Every row gives one point. The ring and each string are closed loops that go straight from each point to the next, and from the last back to the first. Before rounding, they use only three directions, however many columns there are. Count how often each string passes through the ring. Passing back the other way cancels.
In the rows, zero is written as 128.

Ring:
[[139 113 160 119]
 [127 153 163 141]
 [ 84 195 136 156]
 [ 53 198 119 150]
 [ 35 173 104 130]
 [ 50 135  94 109]
 [ 91  96  99  95]
 [131  88 133 100]]
String (21 x 4):
[[ 90 226 118 175]
 [109 187 101 154]
 [103 158 113 135]
 [ 89 160 153 136]
 [100 176 185 151]
 [131 177 172 157]
 [151 169 149 155]
 [138 156 125 142]
 [106 147 129 130]
 [ 86 150 181 132]
 [110 166 192 147]
 [118 182 186 158]
 [ 84 172 193 145]
 [ 77 168 178 140]
 [ 79 205 179 163]
 [ 93 220 127 172]
 [102 204  90 162]
 [ 93 179 107 146]
 [ 83 160 132 133]
 [ 59 186 167 147]
 [ 63 218 154 166]]
Times through: 3
String (7 x 4):
[[ 37 170 138 130]
 [ 79 141 128 121]
 [110 107  82 104]
 [161  82 101 101]
 [111 138 125 126]
 [ 87 157 159 135]
 [ 47 198 162 151]]
Times through: 0

Ring, 6 rows:
[[177 158 123 143 124 108 125 147]
 [124 206 129 137 126 141 130 133]
 [ 91 180 134 143 136 155 132 129]
 [ 86 119 145 153 148 152 130 138]
 [125  78 148 157 148 129 126 154]
 [167  97 134 153 137 108 123 155]]
String, 14 rows:
[[151 111 151 149 140 121 125 161]
 [150  91 169 150 147 122 125 175]
 [141  50 178 157 156 123 125 181]
 [122  61 130 163 148 125 125 142]
 [121  96 120 158 141 128 126 132]
 [126 120 125 153 138 129 127 136]
 [129  95 167 151 149 133 127 167]
 [135 112 152 150 143 129 127 157]
 [136 122 130 151 137 125 126 142]
 [153 109 156 148 141 120 125 166]
 [181  91 159 149 140 105 123 177]
 [189  87 122 155 132  94 121 153]
 [165 102  96 157 129 102 122 128]
 [139 126 112 152 132 121 126 130]]
Times through: 2
String:
[[146 159 126 144 129 124 127 140]
 [166 175  92 145 117 110 125 121]
 [195 206 108 135 112 103 125 139]
 [183 205 157 129 123 118 127 170]
 [161 190 157 133 129 127 128 164]
 [139 161 120 145 129 127 127 133]
 [137 183  93 145 121 125 127 113]
 [133 229 110 135 118 136 130 121]
 [121 249 145 127 124 150 133 141]
 [120 211 162 132 133 150 132 155]
 [126 166 145 142 135 138 129 147]
 [127 152 123 147 133 132 128 133]
 [116 195 105 143 125 139 130 115]
 [121 225 118 135 122 143 131 123]
 [137 236 149 128 124 143 132 149]
 [147 209 164 130 129 137 130 164]
 [143 171 134 141 130 129 128 144]
 [143 161 114 146 127 124 127 131]]
Times through: 3

Ring (7 x 11):
[[192  98  76 112 199 124 107 134 129 117 140]
 [166 137  85 125 159 167 105  91 108 103 154]
 [105 154 108 133 114 164 107  75 116 105 145]
 [ 53 144 136 134  95 121 114  79 141 127 122]
 [ 39 115 145 126 108  72 119 110 168 146 101]
 [ 86  81 116 112 150  54 111 163 180 145  99]
 [151  75  87 107 188  78 106 172 162 131 117]]
String (27 x 11):
[[131 128 100 124 146 138 108 101 126 115 138]
 [143 129 133 130 172 115 133  49 116 145 132]
 [151 146 117 133 159 152 123  45 101 124 147]
 [147 175  72 135 114 227  91  72  86  71 175]
 [122 168  62 131  94 220  80 108 104  62 169]
 [109 143  83 126 111 169  91 119 126  90 147]
 [111 126 118 126 141 119 116  92 134 128 128]
 [100 134 129 130 134 119 121  73 130 133 128]
 [ 95 130 107 126 121 130 105 110 139 115 131]
 [ 58 150 100 130  76 157  91 118 140  93 136]
 [  7 166 129 139  42 150  99  88 143 103 128]
 [ 17 149 175 141  84  94 132  42 145 152 108]
 [ 50 132 167 135 116  81 135  55 146 158 107]
 [ 84 121 139 127 135  92 124  85 146 145 115]
 [ 80 125 103 123 110 124  99 131 150 111 126]
 [ 37 140 111 129  73 132  94 128 155 105 124]
 [ 13 150 139 136  62 121 108  91 152 121 117]
 [  8 160 134 138  49 138 103  88 146 111 123]
 [ 53 148  96 129  71 158  88 127 143  90 136]
 [ 85 135 110 127 112 133 105 106 139 113 131]
 [105 124 123 126 141 110 118  91 137 133 125]
 [ 95 152 138 137 123 136 125  43 117 131 134]
 [102 170 111 139 102 184 107  52 103 100 153]
 [118 174  81 136  97 214  91  78  98  75 166]
 [138 165  94 135 124 195 104  60  95  93 162]
 [146 146 116 132 154 153 121  49 103 122 147]
 [135 126 124 127 163 117 125  69 123 137 131]]
Times through: 0
String:
[[150  81 123 113 203  58 130 117 153 160 110]
 [125  98 115 117 169  84 118 121 150 141 117]
 [114  97  75 111 140 111  89 184 163 105 125]
 [103  76  73 104 143  83  86 218 184 112 112]
 [ 87  70  76 103 137  69  84 231 195 115 105]
 [ 78  62 103 104 149  36 101 210 201 141  91]
 [ 84  64 131 109 167  18 121 165 193 165  85]
 [ 91  64 143 111 179  10 131 145 188 177  83]
 [ 89  55 110 103 166  22 109 202 201 152  87]
 [113  60 130 108 191  18 127 154 184 171  89]
 [125  83 124 114 182  56 124 129 161 156 106]
 [139  79 125 113 197  52 128 124 159 161 106]
 [161  71 120 110 215  48 130 127 157 163 107]
 [156  87 111 114 197  76 123 123 148 148 117]
 [140 102  91 115 165 110 105 140 145 121 128]
 [165  98  59 109 170 132  89 173 143  99 140]
 [212  89  43 105 204 139  90 177 133  97 148]
 [227  86  78 109 235 111 116 126 124 130 140]
 [191  94 109 116 218  93 129  96 127 148 128]
 [154 104 101 117 180 106 115 116 136 131 129]
 [138 109  75 115 151 131  94 154 143 104 136]
 [193  88  48 105 192 131  89 183 141  98 142]
 [208  71  58 101 219 102  99 183 147 117 133]
 [196  61  92 103 234  61 120 156 155 149 116]]
Times through: 3

Ring:
[[179  91 148  93 150 119 117 148 120 145 164 113 168 174]
 [177 162 128  84 187 110 114 163 105  90 184 120 193 173]
 [168 202  97  92 192  96 114 153 101  53 179 113 170 157]
 [149 204  70 114 170  84 119 124 107  43 154  98 113 132]
 [120 172  71 138 138  87 131  99 113  67 128  88  61 116]
 [ 82  91 112 164  95 107 151  81 120 138 102  84  21 112]
 [ 85  48 136 163  81 118 153  82 126 175  99  86  25 120]
 [129  22 151 139  87 123 139 100 134 195 113  93  70 143]
 [168  51 151 109 121 121 123 128 130 174 142 105 131 165]]
String:
[[159 132 184  78 195 135 125 187  94 131 201 136 233 195]
 [132 161 158  97 190 125 133 168  90 103 187 127 192 172]
 [130 148 130 114 162 113 132 139 103 103 161 111 138 152]
 [115 169 127 118 170 112 137 141  96  89 164 113 136 148]
 [ 90 193 117 130 172 108 144 133  88  71 159 110 116 135]
 [119 197  37 147 134  71 128  83 116  39 117  78  30  99]
 [121 128  57 155  99  81 131  69 131  92  98  72   7 100]
 [139  91  80 145  94  91 127  79 136 123 103  77  30 116]
 [122 102 128 132 126 112 137 114 116 134 133  99  91 139]
 [ 93  89 160 137 128 128 150 122 107 156 138 107  99 145]
 [156  58 124 126 104 110 125 105 135 160 122  92  84 144]
 [205  37 121 105 104 107 108 113 148 170 129  92 112 159]
 [238  64 128  76 139 108  95 144 141 152 159 106 176 181]]
Times through: 0

Ring:
[[189 158 161 125 140 149  66 110  63 141 142 121  99  98]
 [165 172 116 130 119 155  67 129 104 151 155 140 111 132]
 [114 165  73 127 108 145 100 153 154 155 157 149 139 166]
 [ 69 141  72 118 113 125 138 165 176 146 143 143 162 174]
 [ 48 108 105 106 134 102 172 160 164 130 120 122 174 154]
 [ 95  93 151 100 167  98 174 133 101 124 107  93 158 104]
 [140 103 170 104 176 110 149 115  63 126 111  87 137  81]
 [181 128 182 114 167 129 104 103  43 131 123  96 111  74]]
String (25 x 14):
[[196 186 152 136 115 167  28 115  79 147 157 144  85 118]
 [138 165 179 131 106 147  43 128 111 127 140 149  98 134]
 [159 191  96 137  98 166  48 139 128 158 168 159 108 156]
 [147 191  50 135  98 166  72 150 148 170 175 159 126 170]
 [101 179  72 133  86 153  77 161 176 154 163 168 134 186]
 [ 76 136 161 120 110 122  96 147 150 120 126 144 133 152]
 [ 97 137 122 117 125 125 119 146 138 136 134 132 142 144]
 [114 147  39 117 131 135 149 155 147 165 153 129 162 156]
 [ 56 135  25 113 118 121 172 176 194 158 147 139 184 185]
 [ 20 114  62 107 120 104 184 179 203 139 129 135 191 184]
 [ 53 113  40 105 140 107 200 170 176 152 133 119 193 165]
 [103 122  79 109 148 118 166 148 131 149 134 113 165 136]
 [101 121 138 111 142 116 136 138 119 131 123 117 145 126]
 [ 59  94 193 104 144  94 147 139 126 105  99 112 149 121]
 [ 54  75 213  97 160  82 166 134 113  96  86  97 155 106]
 [ 95 103 184 106 152 104 139 129 102 114 107 106 141 108]
 [125 116 146 109 157 116 140 127  92 132 120 104 141 106]
 [166 123 100 108 174 126 155 121  70 154 134  91 145  93]
 [206 112 145 104 199 123 151  97  16 146 122  69 128  51]
 [197 130 131 112 178 133 130 106  40 150 133  88 125  73]
 [143 133 140 115 148 128 117 125  89 138 131 112 130 109]
 [130 129 186 116 141 123  98 122  89 121 120 117 119 107]
 [138 136 131 116 143 130 116 129  99 140 134 117 132 117]
 [198 160  90 122 151 152 103 119  70 165 155 113 121 105]
 [234 186 118 134 136 172  47 107  52 164 165 127  89 100]]
Times through: 1
String, 17 rows:
[[181 134 133 114 165 134 121 113  57 147 134  98 124  87]
 [232 149 169 120 169 149  79  91  15 146 138  96  93  61]
 [192 153 219 126 140 145  44  99  44 123 130 119  81  82]
 [175 163 207 130 123 149  34 109  70 125 136 135  83 104]
 [187 190 149 138 106 168  22 120  91 146 159 151  85 128]
 [109 140 171 121 121 128  87 134 120 123 128 135 121 132]
 [124 144 113 119 130 134 112 139 121 144 140 129 136 135]
 [119 171  19 126 110 151 121 161 164 173 169 148 154 176]
 [ 63 159   7 123  97 137 143 181 209 167 162 158 175 204]
 [ 28 125 102 113 107 110 146 172 195 129 128 146 169 182]
 [ 79 120 152 112 130 113 128 144 136 122 120 126 145 137]
 [115 129  89 112 146 123 150 143 122 149 136 115 155 132]
 [ 68  93  84  98 163  96 209 153 139 140 117  98 187 132]
 [ 53  65 170  90 175  76 206 139 114 109  88  84 176 104]
 [ 83  89 215 102 158  94 144 126  96 102  94  99 140  98]
 [115  91 225 102 171  98 138 113  66 104  94  89 130  78]
 [120 125 159 113 143 121 118 129 101 128 123 116 132 115]]
Times through: 3

Ring, 10 rows:
[[164 107 124 122 129 133  96 176 128 162 116 106 163 173]
 [160  99 138 114 157 138  92 173 121 183 114 121 167 192]
 [148  98 148 109 179 144  91 163 115 193 113 135 159 189]
 [137 105 151 109 187 150  95 150 112 184 113 141 140 161]
 [131 117 144 113 175 153 102 139 114 162 116 137 119 119]
 [122 136 126 125 144 149 111 128 121 128 119 121  97  68]
 [115 150 110 136 116 139 117 123 128 107 121 104  87  43]
 [117 157  94 146  88 124 118 128 136  97 122  85  94  45]
 [132 147  94 144  84 121 114 144 138 107 121  81 115  76]
 [151 129 104 136  95 124 106 162 136 128 119  88 139 120]]
String, 29 rows:
[[165 112 143 106 155 174 108 154 118 132 120 139 110  86]
 [131 137 130 119 144 163 116 127 120 112 121 129  81  37]
 [ 80 161 112 141 136 127 115 101 124 123 118 107  80  47]
 [ 96 152 112 139 130 127 112 115 125 127 118 105  95  67]
 [128 136 117 130 126 137 110 138 127 128 119 108 111  86]
 [147 138 111 129 105 148 116 145 131 100 122 104  99  52]
 [148 140 109 130 100 149 117 144 132  95 123 102  97  45]
 [143 130 118 127 122 142 109 148 128 126 119 109 117  92]
 [ 87 155 110 142 131 120 111 111 126 133 117 101  98  74]
 [ 78 168 103 147 120 124 119  98 127 108 120  98  73  27]
 [ 96 159 110 139 125 136 119 107 126 106 121 107  74  27]
 [ 88 152 116 138 141 125 110 110 123 136 117 109  95  74]
 [130 129 124 126 139 140 106 141 124 141 118 115 118 103]
 [122 130 127 125 148 139 106 135 121 146 117 118 115 103]
 [ 93 137 133 127 171 134 104 115 116 160 115 126 106 104]
 [109 118 151 113 197 148  98 127 109 181 113 145 119 133]
 [164  84 170  91 211 172  90 166 106 198 113 162 150 181]
 [181  81 163  93 190 169  91 179 111 189 114 152 160 187]
 [169  75 172  90 214 165  84 176 106 216 111 160 171 219]
 [139  94 158 105 202 147  88 157 109 209 111 146 159 201]
 [111 117 141 120 183 131  94 137 114 191 112 130 141 167]
 [133  99 154 108 198 141  88 153 110 208 111 142 158 199]
 [163  81 164  97 203 156  85 173 109 212 111 151 171 217]
 [169  86 158  99 188 159  90 174 112 194 113 146 163 194]
 [185  79 162  93 188 169  90 183 112 190 114 151 164 192]
 [163  82 171  91 214 169  89 167 105 204 112 162 156 192]
 [149  95 164  98 205 166  94 154 107 189 114 157 139 161]
 [163 100 152 102 176 168 100 161 114 163 117 145 132 134]
 [152 114 137 114 153 156 104 153 120 147 118 129 124 114]]
Times through: 0
String, 23 rows:
[[152 118 142 109 159 171 109 145 117 132 120 139 102  76]
 [137 113 154 105 188 169 104 137 110 157 117 151 107 100]
 [ 96 137 129 129 163 130 104 119 118 159 115 121 111 109]
 [112 120 147 115 190 146  99 129 111 177 114 141 120 131]
 [156  89 170  92 213 173  93 157 105 192 114 164 139 163]
 [173  84 169  90 203 179  94 168 107 184 115 162 143 162]
 [131 108 156 105 197 160  98 140 109 177 114 150 123 135]
 [ 91 137 135 126 176 136 104 113 114 163 115 129 104 103]
 [133 121 147 109 176 166 107 133 113 145 118 145 100  84]
 [151 123 135 113 146 168 112 144 120 121 121 132  98  63]
 [156 128 123 120 123 161 114 148 126 108 122 118 100  58]
 [117 158 103 139 101 141 122 120 131  86 123  99  74  11]
 [ 75 173  95 153 107 114 119  99 131 105 120  88  77  30]
 [ 77 175  89 156  97 110 119 101 134 101 120  81  80  31]
 [110 171  80 156  64 117 124 122 142  75 123  70  83  16]
 [144 150  91 144  70 130 119 147 140  86 123  80 104  47]
 [153 128 114 128 110 140 109 156 131 122 120 102 123  97]
 [143 131 114 130 115 137 109 150 130 126 119 103 121  96]
 [134 156  90 146  71 130 121 137 140  80 124  80  93  31]
 [ 99 173  87 154  80 121 124 111 137  80 123  80  73   7]
 [ 76 168 101 149 118 116 116 100 129 116 119  94  82  43]
 [121 139 117 131 129 136 110 133 126 129 119 109 108  83]
 [143 128 126 121 134 152 110 144 124 126 120 119 109  82]]
Times through: 1

Ring (10 x 14):
[[191 146 131 126 111  86 126 125 114 137 108 152 108 122]
 [157 161 161 117 118  88 137 102 118 161  91 156 125 121]
 [137 165 175 117 126 102 138  94 125 167  85 160 137 123]
 [112 156 174 131 135 138 132  99 132 162  83 157 147 132]
 [ 97 134 149 153 133 172 124 120 131 147  84 143 141 145]
 [ 99 115 120 170 127 190 117 142 127 130  88 131 128 154]
 [135  99  88 180 119 188 106 166 122 105 106 126 110 155]
 [170 101  82 173 118 168 101 171 122  96 120 134 103 147]
 [205 117  92 154 117 129 104 161 121  99 129 146  99 133]
 [207 132 110 138 113 101 114 144 117 116 122 151 101 125]]
String, 34 rows:
[[141  72  48 201 108 208  98 196 113  83 112 108  90 167]
 [142  83  59 189 102 184 107 184 108  96 105 109  89 161]
 [133 106  92 167 104 156 122 156 107 123  92 118 100 152]
 [172 127 117 150 125 139 110 143 127 117 116 150 117 134]
 [225 128 109 148 136 131  92 155 138  91 146 169 115 124]
 [249 123  94 149 130 120  89 165 134  81 155 167 104 122]
 [244 118  84 149 116 109  97 168 121  86 146 155  91 125]
 [176 113  87 155  98 120 121 158 103 117 106 126  88 140]
 [171 124 107 147 107 119 122 145 111 125 105 136 101 136]
 [171 133 122 142 117 120 119 136 119 128 108 147 112 132]
 [216 150 136 124 126  90 113 127 128 123 127 170 117 115]
 [219 155 138 115 116  67 123 121 118 133 120 165 109 112]
 [203 159 143 110 106  54 135 112 109 149 105 157 105 113]
 [157 149 137 121  96  74 146 113  99 162  82 136 102 127]
 [159 159 154 113 105  71 145 102 107 167  84 147 113 121]
 [123 139 135 135  99 107 145 117 102 163  72 127 109 137]
 [136 135 131 143 114 128 130 126 115 144  89 138 117 137]
 [157 156 160 125 129 110 127 108 128 149 100 162 133 123]
 [167 181 196 104 145  92 128  84 142 162 105 186 152 109]
 [148 182 201 106 145  99 132  79 141 169  96 182 156 112]
 [123 181 206 109 144 110 137  75 139 178  84 176 160 118]
 [ 99 165 188 123 134 129 140  86 131 177  73 158 152 130]
 [100 137 145 145 117 146 136 116 117 158  74 134 128 143]
 [100 127 130 153 111 151 135 127 112 152  74 125 119 148]
 [112 130 134 151 119 152 129 127 119 146  83 134 124 144]
 [142 139 144 144 134 147 117 124 133 135 102 155 134 134]
 [120 141 158 149 149 174 112 118 146 136 101 162 151 137]
 [ 88 123 139 166 138 200 116 131 136 136  88 140 143 152]
 [ 55  99 109 187 121 223 122 149 121 135  71 111 127 170]
 [ 80 100 100 181 110 196 124 153 112 132  75 109 113 165]
 [127 118 115 161 118 161 120 143 119 129  94 132 117 147]
 [143 120 116 160 127 164 111 145 128 119 106 142 121 143]
 [164 119 114 163 137 171  99 152 138 104 123 153 125 140]
 [147  84  68 194 123 209  93 186 127  83 120 125 106 160]]
Times through: 5

Ring (7 x 14):
[[110 128 152 133 132 127 157 153 134 133 120 127 113 134]
 [111 111 159 123 117 140 129 132 126 143 127 150 133 182]
 [125 104 146 111 112 140 107 109 118 139 147 158 133 203]
 [137 116 125 108 127 128 106 103 122 124 164 156 113 179]
 [139 132 113 117 141 111 134 122 128 111 159 125  90 127]
 [120 132 135 134 131 111 170 156 129 119 125  91  96 106]
 [110 132 147 139 131 117 174 164 132 126 114  98 103 109]]
String:
[[ 95  88 187 128  82 153 135 143 111 163 100 130 161 217]
 [117 115 148 124 118 130 137 134 123 134 131 130 121 163]
 [128 119 136 113 133 133 111 112 129 130 155 168 118 176]
 [115  84 167 108  88 156  93 104 108 157 137 167 160 249]
 [118  90 160 111  92 147 104 110 108 149 137 151 149 227]
 [119 107 149 119 109 133 127 126 117 137 134 132 128 181]
 [136 128 122 113 142 122 119 113 131 118 162 155 102 151]
 [154 129 101  99 149 119  92  86 129 108 191 174  94 163]
 [148 122 109 104 135 118 105  97 123 113 177 149  99 162]
 [126 116 136 120 118 123 135 128 120 127 140 121 113 157]
 [138 138 113 116 152 115 129 119 136 111 163 146  90 127]
 [150 148  94 115 164 101 134 117 139  96 176 134  70  99]
 [131 134 120 129 131 103 165 147 125 110 138  82  86  99]
 [117 121 143 132 117 118 161 151 122 127 122  94 109 131]
 [128 135 126 125 142 115 148 138 133 117 143 123  95 119]
 [115 118 148 129 117 125 151 145 123 132 123 111 116 147]
 [102 120 160 144 109 119 185 175 122 135  96  73 115 120]
 [103 141 150 150 136 110 200 186 137 124  99  76  95  78]
 [113 148 137 141 154 111 179 167 145 118 121 111  88  82]
 [100 126 163 143 123 125 177 171 132 137 100 102 117 124]
 [ 96 110 174 139 103 134 166 165 121 148  96 102 134 156]
 [117 123 145 126 129 127 143 139 130 131 132 133 114 147]
 [126 137 130 121 154 125 130 127 142 121 151 164 101 137]
 [ 99 104 176 128 106 148 134 141 124 155 111 149 147 195]]
Times through: 4
String, 27 rows:
[[120 126 139 129 128 119 154 146 128 125 129 111 106 130]
 [128 141 123 127 150 112 151 140 138 114 144 126  89 108]
 [111 142 142 143 141 111 185 172 138 121 113  93  93  87]
 [105 141 150 145 142 116 185 175 141 126 107 101  99  92]
 [119 141 135 131 153 119 154 147 143 121 135 138  97 113]
 [120 123 141 124 128 126 140 136 128 129 135 131 112 148]
 [105 110 165 130 108 136 147 148 122 145 112 123 133 170]
 [100 105 174 129 105 145 138 143 123 153 110 141 144 190]
 [ 99  97 180 127  96 150 134 141 117 158 108 140 152 205]
 [105 101 170 126 100 143 135 139 117 151 114 133 143 193]
 [123 123 139 120 133 129 129 126 130 129 143 149 114 158]
 [125 127 136 117 142 131 120 120 136 128 151 169 113 161]
 [109 112 162 123 121 144 126 131 129 146 127 163 136 186]
 [108 120 160 126 130 140 134 137 135 142 126 162 128 169]
 [118 135 141 126 148 128 140 137 141 127 138 156 107 137]
 [116 125 145 128 130 126 147 142 131 130 129 130 112 142]
 [107 113 160 133 109 130 156 153 121 140 112 108 125 154]
 [ 95 126 166 150 117 120 195 186 129 137  88  75 114 107]
 [113 145 138 144 144 106 190 175 139 117 113  85  87  76]
 [127 143 123 130 150 109 159 146 138 112 141 116  86  98]
 [121 124 139 126 127 121 147 140 127 126 133 119 108 139]
 [111 115 153 136 106 120 169 160 117 133 109  80 116 135]
 [117 119 145 129 117 122 154 146 122 129 125 104 113 141]
 [132 135 122 121 145 116 139 129 134 115 151 135  94 126]
 [139 148 106 124 157 101 153 136 138 101 156 114  74  89]
 [119 129 134 137 121 106 180 163 123 118 118  67  94  99]
 [107 115 156 140 102 118 180 169 116 133 101  66 115 126]]
Times through: 0

Ring, 7 rows:
[[128 100 120 148 113 165 160 106 128 117 140  99 124  74]
 [147 112 137 165 115 142 148  94 123 129 145 125 121 116]
 [147 115 121 136  92 119 133 108 119 161 127 147 126 155]
 [133 122  89  96  75 116 119 135 117 186 105 148 136 166]
 [116 128  69  84  85 141 119 151 121 178 102 124 142 132]
 [ 98 107  61  78  88 171 143 153 128 152 103  90 142  74]
 [103  90  81 101  94 178 162 134 131 128 117  81 134  51]]
String, 23 rows:
[[148 137 133 172 134 149 132 100 122 131 149 124 125 120]
 [175 159 171 223 163 140 123  74 119 118 174 140 117 144]
 [161 148 147 189 141 138 124  92 120 134 156 138 123 142]
 [135 116 107 125  95 134 135 119 121 156 123 131 130 132]
 [128  89  84  73  44 103 136 135 118 193  92 152 133 166]
 [117  76  58  27   7  85 132 156 116 225  66 165 139 189]
 [144 137  97 107  82 104 107 131 114 194 109 163 135 192]
 [144 147 109 139 115 132 113 122 118 163 129 140 133 154]
 [126 121  92 110  94 141 129 132 122 162 116 125 135 127]
 [ 96  91  36  24  34 128 132 173 121 203  69 125 147 132]
 [101 125  40  45  66 140 114 174 120 196  82 121 150 133]
 [133 161  99 142 137 160 111 130 122 147 134 115 138 119]
 [123 127  93 119 108 155 131 131 124 149 122 112 135 107]
 [ 77  69  27  16  36 158 155 176 128 177  70  91 147  73]
 [ 62  67  15  11  45 184 163 184 133 162  71  64 150  33]
 [ 71  64  33  32  52 181 169 169 133 152  82  68 145  34]
 [100  98  79 107 107 190 160 136 132 121 121  71 136  37]
 [140 141 125 170 143 165 133 107 125 122 150 108 128  98]
 [115  97  90 107  90 158 152 129 127 142 117 103 132  86]
 [ 97  56  75  75  59 164 179 136 131 138 102  86 132  52]
 [133  97 134 169 125 172 168  93 130 101 152  93 120  61]
 [150 109 156 197 139 163 162  78 128  97 165 106 115  80]
 [166 144 167 220 162 155 137  74 123 105 175 123 116 114]]
Times through: 4
String:
[[129 125  94 113  96 139 127 131 121 163 117 127 135 131]
 [103  96  50  45  48 131 133 162 122 192  81 125 143 130]
 [100 117  41  44  61 138 119 172 121 196  81 121 149 132]
 [121 155  77 111 119 157 108 147 121 163 118 115 143 122]
 [137 164 109 157 147 163 113 122 122 139 143 114 135 116]
 [119 113  87 105  92 150 137 134 124 155 114 113 135 108]
 [122 115  91 111  96 150 137 131 124 152 118 114 134 109]
 [115 109  81  95  86 150 139 139 124 158 110 112 137 106]
 [ 82  85  25  16  39 150 141 180 126 189  69 102 149  95]
 [ 87 109  25  24  53 148 124 184 123 196  72 108 152 112]
 [106 130  48  57  74 139 112 168 120 193  87 123 148 136]
 [130 152  81 104 102 133 103 145 117 182 111 137 142 157]
 [141 147 109 140 119 138 115 122 119 158 131 134 133 144]
 [123 109  85  94  78 134 133 136 121 170 107 128 135 131]
 [122  96  76  70  50 113 133 142 119 191  91 144 136 156]
 [118  83  75  64  42 114 142 141 120 189  89 140 135 147]
 [121  93  86  89  67 131 144 133 123 168 104 127 133 125]
 [139  90 111 110  64 110 144 114 120 171 112 149 126 155]
 [162 113 147 167 103 115 139  88 119 147 142 153 118 159]
 [162 140 151 191 138 137 130  87 120 130 157 137 120 139]
 [144 136 124 160 127 148 130 107 122 137 143 123 127 121]
 [128  98 101 111  81 135 146 122 123 156 116 125 129 121]
 [136  84 111 110  63 115 151 113 121 165 113 142 125 143]
 [151 101 127 133  77 105 139 103 118 166 124 157 122 167]
 [167 136 144 168 111 109 121  94 116 160 142 163 122 181]
 [150 143 127 161 125 136 122 107 119 147 141 137 128 144]
 [148 144 122 154 122 135 119 111 119 152 138 137 129 147]
 [156 163 129 170 138 135 108 108 118 151 146 142 129 157]]
Times through: 4
